Rows are points. The points of each table are mixes of a few directions, plus a little noise. How many directions does each table use, and how many do they share? Where both have some left over, give the other angles between the two spaces (their principal angles), to ten degrees, smallest first.
In the rows, 128 means zero.

First:
[[130 130 137]
 [112 123 103]
 [179 144 210]
 [127 130 126]
 [ 89 115  64]]
Second:
[[156 138 176]
 [170 141 198]
 [ 93 116  67]
 [ 93 117  67]
 [140 131 145]
 [103 119  87]
 [144 132 157]]
Directions: first 1, second 1, shared 1

First (8 x 8):
[[155  71 159 169 140 132  96 186]
 [ 95 136 197 142 119 104 106 151]
 [140 183 113 128  99 144 108 129]
 [ 74 166  74 120 148 209 163 115]
 [144  95 145  94 131  58 144  71]
 [131 181  57  98 109 117 188 124]
 [128 112 145 119 130 103 129 108]
 [158  80 134 154 146 160  91 141]]
Second, 9 rows:
[[ 80 105 114 135 124 142 100  86]
 [180 121 141 128 128 108 128 135]
 [103 121 113 157 109 120 162 109]
 [129 117 162 118 156 114 202  82]
 [171 110 125 207  66  71 177 126]
 [121 118  72  89 150 157 103 117]
 [114 171 155  62 174 176  57 185]
 [126 152  75 102 132 156 104 173]
 [130 136 193 156 115 109 118 140]]
Directions: first 5, second 5, shared 3; angles 50, 90

First (10 x 12):
[[ 73 113 101 167 120 180 142  94  90 123  96 129]
 [ 42 108  78 164 150 200 152 104 110  92 113 120]
 [167 160 158 124 102 106 108  87 114 196 150 112]
 [112 140 120 129 142 143 129 110 137 136 155 110]
 [ 61  85  91 182 109 188 153 116  70  91  46 155]
 [ 94 143 109 127 158 154 132 106 148 129 173  99]
 [161 108 139 111 125  95 129 184 142  93 101 157]
 [177 148 152  88 145  82 114 158 173 133 173 119]
 [190 134 158  85 135  67 115 180 170 120 149 137]
 [206 141 174 105  93  66 106 140 127 169 124 140]]
Second (8 x 12):
[[206 128 185  85  88  66 100 171 133 148 133 185]
 [ 70 127  95 147 153 176 143 105 127 112 141 109]
 [157 131 134 136 121 100 129 130 126 138 100 108]
 [122 132 106 158 138 128 143 108 123 128  96  80]
 [129 126 139 113 123 130 120 137 130 127 146 153]
 [ 60 126  91 148 156 183 144 102 127 109 145 108]
 [190 123 196  59  89  85  87 184 138 142 176 233]
 [ 90 133  79 180 156 153 158  88 121 121  86  48]]
Directions: first 3, second 2, shared 1; angles 70

First, 11 rows:
[[ 63 100 141  94 122 116 128 149  62 119 153 146 155 129 107  89 139 108]
 [174 150 139 169 107 155 105 139 211 151 132 125 137 150 161 163 110 122]
 [ 33 144 127  74 135 123 109 140  60 102 160 154 149 148 112  83 138 133]
 [153 157  78 135 128 132 137  92 195 130 114 113  88 117 141 147 135 158]
 [ 85 172 155 144  72  93  94 154 152 155 207 134 135 130 152 121 135  58]
 [ 89 114 140 114 113 100 131 141  85 130 155 133 137 114 116 103 140  95]
 [194  77 115 140 159 159 160 112 138 125  61 117 126 124 116 148 118 169]
 [220 160 121 157 177 164 129 100 174 115  63 110 103 140 146 177 101 190]
 [181 119 131 143 154 109 155 107 108 122  92 106  98  98 118 145 124 136]
 [163 102  98 145 112 153 142 118 197 146 108 123 124 130 136 145 130 144]
 [ 55 117 163  92 129 101 119 156  29 112 163 148 160 130 106  85 136  96]]
Second, 9 rows:
[[ 93 128  91 104 122 139 135 118 144 126 136 133 120 133 126 114 142 147]
 [129  64  87 120 113 130 123 112 141 110  92 153 144 116  72  97 149 142]
 [139  24 100 119 119 119 129 114 100  99  69 158 159 103  43  86 151 136]
 [148 129 171 138 146 117 136 143  79 130 126 117 131 122 134 140 115 109]
 [229  98 158 201 103 114  76 130 179 124  84 144 156 117  91 148 115  97]
 [111 126 143 111 148 122 149 136  77 127 135 119 126 124 135 126 125 126]
 [ 82 206 159 102 157 133 158 145  86 148 185  94  99 145 201 151 111 126]
 [ 85 249 108 120 120 153 120 127 211 158 199 105  89 162 221 163 118 142]
 [137 127 132 134 126 126 124 129 132 128 127 128 130 127 127 131 126 126]]
Directions: first 5, second 3, shared 2; angles 50

First (8 x 32):
[[ 90  63 172 145  88 112  85 148 189 170 107  92 133  42 139 163 164 136
  126 108 133 167  51 168  97 129 145 147 120  78  96  82]
 [146 202  75 110 134 119 182 133  87 115 106 137 176 224 128  73 106 106
   86 170 144 136 182  62 175  93  32 141 134 141 143 203]
 [ 89  72 133 144 130 134 144  98 128 121 128 102  85 133 122 124 147 123
  134 131 123  90 108 167 146 138 165 131 120 128  82  95]
 [ 87  87 109 141 125 106 140 119 156 123 130  92 116 179 130 113 150 137
  114 122 151 119 113 152 144 132 126 129 120 123  70 121]
 [116  67 167 155 101 128 123 127 149 133 119  81 119  84 139 141 147 130
  130 129 123 120  94 154 130 150 167 128 124 105 100  68]
 [ 74 122 108 112 138 126 139 102 119 152 112 147 106 137 110 118 145 110
  124 134 129 133 109 147 137  92  98 162 114 124  99 164]
 [222 229 141 103 140 161 123 153  65 122 128 195 170  83 131 135  76 112
  142 148  97 145 188  57 113 121 104 116 147 148 242 165]
 [201 179 119 116 170 139  84 143 133  90 194 178 120 141 127 159  85 169
  170  84 125 117 179 115  82 168 188  68 144 176 194 128]]
Second (11 x 32):
[[ 39 144  75 122  60 210 211  75 123 130  93 130  90 164 114 156  55 152
  132 118 172 174 173  58 151  93  62  65  99  96  93 210]
 [130 106 135 145 127 107 125 121 149 131 158 136 114 168 131 107 127 119
  135 146 158 104 136  86 161 129 136 127 131 148 163 167]
 [ 79 105 116 164  84 139 173  94 170 139 129 129  93 206 102 129  67 136
  152 145 201 121 151   9 178 127  85  81 103 130 150 241]
 [177 137 143 101 170 106  82 156  96 117 148 134 153  76 159 112 190 113
  106 123  74 121 113 222 101 127 178 175 156 139 129  40]
 [135 139 158 171 131 109 123 164 174 147  28  77 167  96  43 197  73 160
  167 105 119 138  60  99  62 196  66 101  82  89  77 122]
 [125 148 128 125 128 142 131 140 123 130  80 110 147  90 105 162 114 144
  132 108 103 151 107 152  87 142 105 121 114 103  87  98]
 [102 137  99 102 110 166 153 102  99 120 146 146 108 134 157 116 131 126
  111 127 131 146 164 139 147  91 133 122 137 127 124 136]
 [137 106 139 145 132 101 119 126 148 131 158 135 119 163 131 106 132 117
  134 146 153 102 131  93 157 132 140 132 133 149 164 159]
 [169 140 152 124 161 104  91 164 122 128 104 112 163  74 118 143 154 129
  127 114  82 127  89 190  80 154 142 154 131 121 108  57]
 [152 111 134 118 147 104 104 127 118 121 189 150 119 144 167  85 171 105
  114 146 129 102 144 146 159 111 175 157 156 160 172 120]
 [163 135 128  91 159 120  95 138  86 113 173 148 136  94 179  95 193 108
   98 130  86 122 138 214 125 105 186 173 164 147 142  58]]
Directions: first 5, second 3, shared 0; angles 50, 70, 70

First, 10 rows:
[[126 139  72 137 180 108 129 132 109 150 158 156 159 154 140 123 111  93
   77 119  73 136 114  67 142  84 146 162  82 143 120 111]
 [185 155  37  48 171 127 185 140 130  78 125  75 165  93 102 122  75  38
  107 204 137 136 141  79 125 171 149  46 160 154  92  89]
 [128 130 123 155 188 122 120 143 123 186 161 163 110 190 131 125  83 113
   84  91 100 119  92 134 119  67 152 193  60 131  76 145]
 [126 111 208 142  94 152 116 133 151 144 112 119  67 141 116 134 123 173
  166 108 184 110 120 221 102 141 120 135 141 107 102 167]
 [141 135 102  83  86 130 151 115 131  60  98  84 161  60 121 129 158 115
  160 182 149 139 166  99 139 193 110  48 197 134 172  98]
 [ 67 111 170 193  81 116  79 104 111 146 129 176 140 131 162 131 208 196
  142  76  90 136 134 110 153  97 101 184 113 113 209 135]
 [112 111 190 157 102 139 107 127 138 151 122 140  89 146 130 133 139 172
  150  97 151 116 119 186 116 121 120 155 124 111 124 158]
 [128 118 170 117  73 143 129 121 143  97  98 100 111  93 119 133 153 158
  177 143 175 124 147 170 121 176 109  88 179 116 149 137]
 [156 137 104 121 200 128 143 151 131 168 156 136 108 180 114 124  54  84
   85 122 121 118  96 141 109  90 160 157  77 136  47 138]
 [111 130 104 129 103 116 123 111 113 100 121 132 171  94 143 127 175 133
  133 139 101 144 149  73 153 139 113 112 148 133 190 103]]
Second, 10 rows:
[[111 122 160 134 134 117 126 100 153 104 165 165 103 167 109 135 108 131
  170  99 174 130 102  70 109 120 141 169 104 141  62 180]
 [155 105 121 165 166 170 180  99 151 117 155 171 124 126 104 132 125 162
  204 136 154 127  72 113  86 133 130 138  96 154 146 183]
 [182 135 117 115 140 167 120 126 131 105 127 114 134 177 157 128 122 120
  111 174  65 124 127 188  95  94 156 113 102  60 137 127]
 [110  84 171 214 114 129 159 121 182 155 133 107 123 153 143 166 213 157
  193 115 172  65  89 177 124  78 172 163 114 107 204 110]
 [131 127 127 136 128 138 123 141 113 154 113 126 127 114 134 122 131 143
  111 126 109 129 133 167 132 129 114 123 130 125 153 119]
 [ 75 131 164 117  47  92  84 128 116 112  94 101 137  89 144 131 184 144
  122 111 140 134 184 117 173 156  99 112 188 119 165  92]
 [165 142  47 108 205 125 176 163 116 166 135 108 149 114 111 120  73  65
   74 154 111 122 112 122 133 122 147 107 112 167 107  92]
 [142 152 161  88 100 156  54 124  90 109 115 156 102 160 150 102  90 160
   85 125  59 171 161 175 108 132  94 129 119  72  88 169]
 [ 91 118 150 132  85  88 137  99 169  74 140 106 143 130 126 154 182 110
  184 126 191 109 135  50 145 131 155 130 157 131 133 113]
 [117 164  62  70 161  99 121 178  59 185 103 127 138  51 102  90  51  89
   25 113 105 170 166 102 175 182  71  96 158 203  86  94]]
Directions: first 3, second 6, shared 2; angles 80

First, 11 rows:
[[115 144 131 128 139 105 116 183 122 141 133 157 106 123 102 139 125 144
  147 144 131 172  89 139  89 135 167 119 183  98 101 131]
 [121 136 134 115 129 127 123 125 119 146 137 148 107 124 119 140 114 120
  126 132 135 132 118 127 135 144 141 127 146 129 129 122]
 [117 142 122 158 147  85 117 236 138 115 117 138 136 128 100 125 153 175
  169 147 116 201  78 151  42 106 169 114 191  69  75 146]
 [127 129 126 138 130 121 127 148 132 121 125 125 135 129 125 125 137 138
  136 130 124 141 122 132 110 120 132 126 134 117 118 133]
 [128 128 118 170 140  95 127 217 149  94 109 111 160 132 117 111 167 175
  163 137 109 181 101 147  50  92 143 120 155  80  86 149]
 [158  93 119 144 109 166 152  47 149  85 110  61 187 140 181  99 150 115
   99  98 115  56 200 113 177  98  51 146  20 172 169 131]
 [158  93 116 152 111 160 152  64 154  78 107  56 194 141 179  95 157 123
  106  99 110  66 195 118 161  90  53 144  25 163 162 135]
 [106 153 148  65 126 141 112  77  87 202 165 199  44 113 103 170  64  80
  106 138 162 115 108 115 188 197 166 126 174 156 150 100]
 [147 106 121 141 116 150 144  83 142  98 115  84 169 136 161 108 145 122
  112 109 118  86 172 120 153 106  80 138  62 154 151 132]
 [109 150 141  95 133 122 114 129 101 176 152 182  70 117  99 156  92 110
  127 142 149 144  97 127 140 169 170 122 184 127 125 115]
 [121 135 135 103 125 138 124  97 112 154 141 150  99 122 123 142 104 106
  116 129 140 115 128 121 158 153 136 128 137 144 142 117]]
Second (9 x 32):
[[154 111 128 162 101 150 150  61 156  85 107  87 176 139 168  94 151 117
  127  76 104  44 161 130 121  88  61 135   9 157 114 147]
 [125 129 128 127 131 126 126 136 127 130 131 129 125 128 123 131 127 131
  129 135 130 138 126 128 129 130 134 127 141 125 132 126]
 [101 147 131  91 153 106 105 192  99 176 151 175  75 116  85 164 101 136
  132 180 153 209  89 128 133 171 200 120 249 101 137 108]
 [131 125 125 133 128 131 131 125 133 122 125 122 135 130 133 123 132 129
  127 125 126 124 133 128 127 123 120 130 119 130 130 129]
 [145 121 132 150 105 145 144  72 146 102 116 110 152 133 153 105 137 114
  129  85 111  59 145 131 120 103  79 132  37 152 111 143]
 [160  75  94 174 134 141 153 142 170  45  92  12 238 148 179  83 195 170
  113 133 103 134 205 119 139  63  61 144  65 128 175 139]
 [107 169 155  94 118 121 112 107  99 188 156 216  46 113  91 161  77  92
  140 115 143 110  70 135 118 174 172 116 161 132  88 122]
 [113 144 134 108 136 118 116 148 111 157 141 161  94 121 106 147 109 125
  131 145 141 157 103 130 128 153 164 123 180 119 126 119]
 [117 133 125 112 146 116 117 167 116 143 137 140 113 124 109 144 121 138
  127 159 139 178 114 125 133 144 161 125 191 112 142 118]]
Directions: first 2, second 2, shared 1; angles 60

First:
[[181 171 152 149 152  79  94 117 177  89 126 118 174 104 118 144 101 154
  149 169 105 155  49 139 118 150  91 142 139 171 119 113]
 [205 190 159 152 157 103 102  96 205  85 134 129 155 100 146 138 119 164
  161 139  81 141  73 177 128 113  78 146 171 184 100 144]
 [ 27  46  85  94  87 184 174 163  29 192 125 135  72 169 120 108 154  80
   86  90 183  99 230  80 135 124 196 103  86  51 157 126]
 [213 196 161 152 158 112 107  89 214  84 136 132 146  98 156 135 126 167
  165 128  74 134  84 190 132 100  73 148 181 188  94 155]
 [113 116 124 129 127 100 116 146 108 128 120 117 152 129 102 136 108 122
  120 160 146 145  97  95 118 164 136 126 101 121 144  98]
 [128 128 126 125 125 149 139 121 131 133 131 135 110 131 143 122 141 127
  129 106 122 115 155 142 135 108 129 127 139 125 121 146]
 [ 41  58  91  99  94 172 165 159  43 182 124 133  84 163 119 112 148  87
   92 100 176 105 210  85 134 129 186 107  89  63 154 123]
 [117 119 124 125 124 125 128 135 116 132 126 126 130 132 121 129 125 123
  123 133 137 130 128 116 126 136 136 125 118 121 134 121]]
Second:
[[154 139 143 136 155 174 112 136 179 155 132  69 109 171 154  73 124 127
  161 127  93  76 168 153 154 139  75 130 146 156  91 135]
 [221 119 142 130 190 155  68 124 190  80 127 106  95 100 176 195  59 107
   99 116 127 120 149 174 126 162  89 148 203 161 176 150]
 [126  69 123 141 166 108  41 169 145 134 144  71 108 115 134 156  62 121
   82 176 152 111 125 103  79 181 116  94 145 126 237 155]
 [ 80 176 122  72  86 186 202 128  71 192 142 214 121 148 105 142 174 156
  168 123 142 128 154 112 174 152 156 127  67  95  34  89]
 [ 97  94 115 126 153  88 123 151 101 103 126 118 142  98 107 154 146  98
   74 134 155 171 115  95  90 139 181 154 132 109 187 127]
 [121 126 116  96 127 162 196 127  79 113  98 149 133 141 114 139 162  75
  113  82 150 157 167 118 167 137 170 186 114 107  80  76]
 [157 137 134 177  45  49 102  69 133  90 114 185 155  98 131 137  76 184
  152 131 117 137  33 160 104  41 100  52 127 140 162 159]
 [135 118 120 123 123 144 177 117 104 100  91 120 141 143 123 111 148  78
  123  84 130 145 151 127 161 110 148 172 126 122  94  94]
 [ 87 180 138 143  89  87 152 106 136 155 156 167 155 121 110  84 192 198
  174 148  93 133  77 130 111  70 130  98 101 134  89 155]
 [104 154 138 138 138 132 119 141 161 168 156  96 127 149 132  74 163 163
  161 154  95  97 132 130 119 124 103 113 122 142 103 148]
 [122  91 118 126 137 127 115 144 109 119 119 111 124 127 123 146 104  99
   97 129 150 135 139 107 121 151 143 132 126 115 165 115]]
Directions: first 2, second 6, shared 1; angles 60

First (10 x 32):
[[123  84 144 144 172 104 142  98 170 148 200 174 109 191  90  90 162 112
   94 103 175 150  25  71 116  44 154 135 107 168  88 181]
 [142 128 139 130  83  99 105 145 138 126 131 115 129 135 159 136 120 129
  131 115 145 140 142 119 130 134 128 165  79 105 129 114]
 [107 139 107 120 197 184 162 107 105 127 107 135 132 101  86 125 134 131
  127 160  92 105 129 157 125 141 118  63 213 157 144 140]
 [125 159 114 117 118 157 126 140  98 114  78 103 142  86 141 151 108 140
  148 150  90 110 192 168 135 183 109 109 159 111 155 102]
 [140 164 121 117  74 139 107 161  96 110  72  86 145  80 171 162  94 142
  155 144  94 115 220 174 140 198 106 137 125  89 161  80]
 [161 140 148 130   7  69  74 173 138 119 115  92 137 126 208 156 100 134
  146 103 150 146 191 122 142 159 127 211  25  68 136  78]
 [120 117 125 129 172 139 148 107 135 135 145 148 120 141  97 113 145 123
  114 130 131 126  86 118 123 102 135 108 155 153 115 152]
 [128 129 126 127 132 133 131 125 125 127 126 128 130 124 124 129 125 132
  130 131 124 124 130 133 127 132 126 123 136 129 130 128]
 [126 112 134 132 139 117 133 118 145 136 154 141 121 152 116 114 140 120
  117 116 148 134  92 106 124  95 137 135 115 141 112 148]
 [115 109 123 131 183 142 153 105 136 139 153 155 121 147  89 107 149 120
  111 129 131 128  78 115 118  93 135  99 157 161 114 160]]
Second (10 x 32):
[[134 113 129 134 117 123 128 127 135 140 146 118 127 140 122 138 143 107
  131 120 149 138 128 108 135  90 126 167 101 161 120 147]
 [106 149 106 116 198 184 160 110  99 120  97 139 132  94  93 122 124 141
  126 161  81 101 132 166 121 160 118  49 221 140 144 129]
 [137 119 148 135 100  83 108 133 155 127 155 146 121 162 153 107 125 137
  113 104 155 141  88 104 121 122 145 144  84  93 111 122]
 [125 149 128 121 133 133 124 131 119 113 104 134 131 113 140 119 109 152
  126 137 103 116 134 153 120 176 127  89 155  89 139 104]
 [144 124 129 131  70 115 111 148 124 133 124  91 136 120 149 164 128 107
  152 121 145 140 183 119 147 114 117 197  75 144 135 124]
 [137 104 144 139 106  89 116 129 158 138 167 140 119 166 137 117 139 116
  116 101 168 149  87  91 126  87 142 168  75 130 103 142]
 [113 156 106 114 168 180 148 123  90 117  80 119 137  82 110 137 115 142
  140 164  76 100 168 176 128 180 111  67 206 126 157 112]
 [136 102 140 138 108  98 120 126 153 141 165 132 122 161 129 127 146 109
  121 105 166 149 102  91 130  77 137 176  77 148 107 149]
 [101 157 114 115 213 178 157 108 102 108  95 159 128  99 100  98 112 166
  114 162  69  95 105 177 106 193 128   8 241  99 144 114]
 [148 108 137 138  63  93 106 145 144 141 149 101 130 144 151 153 137  99
  140 104 169 152 153  95 146  85 126 216  47 149 120 136]]
Directions: first 2, second 3, shared 2
